Each row is a point. The last column is the point's height on a tilted bowl or saddle (a function of degree 2), plus a little noise. Along how many of its main directions does it bend up, bend down or stay straight?
In the rows, 128 means zero.

Points:
[[137 153 163]
 [104 104 128]
 [134  84 161]
 [ 78  84 120]
 [171 141 158]
 [ 59 132 133]
 [177 194 224]
 [122 108 136]
 [154 110 154]
 [ 71 125 126]]
Directions: 1 up, 0 down, 1 straight

Points (10 x 3):
[[ 84 133 103]
 [146  45 226]
 [191 146 109]
 [212 156  81]
 [121 125 122]
 [105 164 140]
 [148 118 140]
 [126 124 123]
 [111 161 135]
 [ 97 147 124]]
Directions: 1 up, 1 down, 0 straight

Points (16 x 4):
[[135 129 122 141]
 [ 59 141 126 158]
 [142 146 177 155]
 [127 127 135 139]
 [117 105 127 141]
 [ 48 124  68 187]
 [130 169 129 150]
 [130 153 111 144]
 [106  71  23 215]
 [121 193 191 185]
 [151  82 168 160]
 [118 142 133 140]
 [112 155  67 159]
 [158 167 107 156]
 [ 65 116 145 149]
 [137 174 145 156]]
Directions: 3 up, 0 down, 0 straight

Points:
[[183 152 106 142]
 [148 139 137 178]
 [140 205 168 155]
 [153  77 144 134]
 [ 92  92 105 103]
 [116 203  99 131]
 [112  85  68  42]
 [138 207 125 149]
 [115 197 111 149]
 [162 187 141 161]
 [142 150 152 184]
 [102 119 145 169]
 [193 129  84 107]
 [ 94 146 116 158]
 [116  92 123 137]]
Directions: 0 up, 3 down, 0 straight

Points, 21 rows:
[[121 114 112 178 129]
 [109 115 167 123 138]
 [238 145 121  86  79]
 [138 148 130  66 167]
 [161 112 114 135 143]
 [ 56 143 129 158 100]
 [146 134 182  65 129]
 [134 107 137 137 134]
 [153 155  95 112 170]
 [159  92  75 128 209]
 [ 52 104 123 101 168]
 [156 143  99 175 134]
 [147  94 126 141 141]
 [ 93  94 215 119 168]
 [124 103 113 172 137]
 [166 215 100 136 157]
 [ 48 141 184 145 147]
 [170 162 128 166 132]
 [130  81 114  85 163]
 [ 82 141 122  68 208]
 [137 140 118  70 174]]
Directions: 2 up, 1 down, 1 straight

Points:
[[183  67 182  82 101]
 [109 136 172 119 141]
 [141 180 100 168 125]
 [183 163 106 116 135]
 [ 65 173 116  84  80]
 [ 30  99 124 123  75]
 [174 114 131 151  82]
 [ 87 118 121 100 116]
 [128  71 139  68 175]
 [115  57 130 151  99]
 [137  94 165 118 128]
 [ 96 155 136  94 114]
 [ 82 167 106 116  95]
 [159 119 118 101 125]
 [224 104 107 137  72]
 [117  68 115 141 103]
 [118 142  67 118 124]
 [152 131 237 141 178]
 [167 123 114 152  89]
 [142 143 132 114 119]
 [132  76  82 172  37]
 [122  86 104 126 116]]
Directions: 2 up, 2 down, 0 straight

Points, 49 rows:
[[158  98 160  54  61 165 167]
 [183 115 145 157 147 117 155]
 [ 75 143 182 118 106  66 136]
 [151 184 127 124  58 125 171]
 [118 128 156 249 135 173 236]
 [141 131 106 145  95 122 130]
 [132 139 109 166 110 128 141]
 [ 95 173 123 117 113 121 136]
 [145 172 116 146 120 162 154]
 [ 87 127  96 119 110  79 116]
 [121 123 160 149 137  87 131]
 [161 121 130 165 151 125 148]
 [112 143 159 143  83  84 136]
 [102 115 150 173 178 149 169]
 [184 158 107 113 164 133 165]
 [132 118  95 148 146 187 149]
 [189  62 211 115 174  91 231]
 [117 192 105 139 145 172 173]
 [145 161 135 128 164 101 141]
 [116 133 114  87  92 179 138]
 [ 81 102  90 146 148 204 171]
 [111 180 111 141  80 157 164]
 [159 115 155 157 124 105 141]
 [128 196 153 143 124 157 168]
 [156 118 149 109  64 100 137]
 [ 88 182 159 111 167  37 128]
 [142  78  95 157  69 122 136]
 [145 169 149 109  86 103 145]
 [ 49 168 124 112  87 113 152]
 [159 122 171 168 128 125 154]
 [162  84 148 165  58 143 145]
 [139 176 171  80 100 160 169]
 [199 109 111 103 104 156 146]
 [165 140 157 132 196  70 167]
 [183  86 143 135 182  55 174]
 [128 117 175  93 107 157 140]
 [171 170 155  81 160 144 176]
 [126 176 115 149 108  82 142]
 [169 110 216 133 106 138 181]
 [ 79 144  60 112 147  87 144]
 [112 160 168 101 152 159 154]
 [136 163  97 105 133 115 136]
 [196 210 147 122  99 114 201]
 [ 97 104 152 189  90  69 159]
 [121 144  81 157 157 179 172]
 [116 129 120  63 114  64 118]
 [154 128  98 146 154 199 158]
 [143 161 116 198  85 122 181]
 [154 145 145  96 116  76 131]]
Directions: 5 up, 0 down, 1 straight
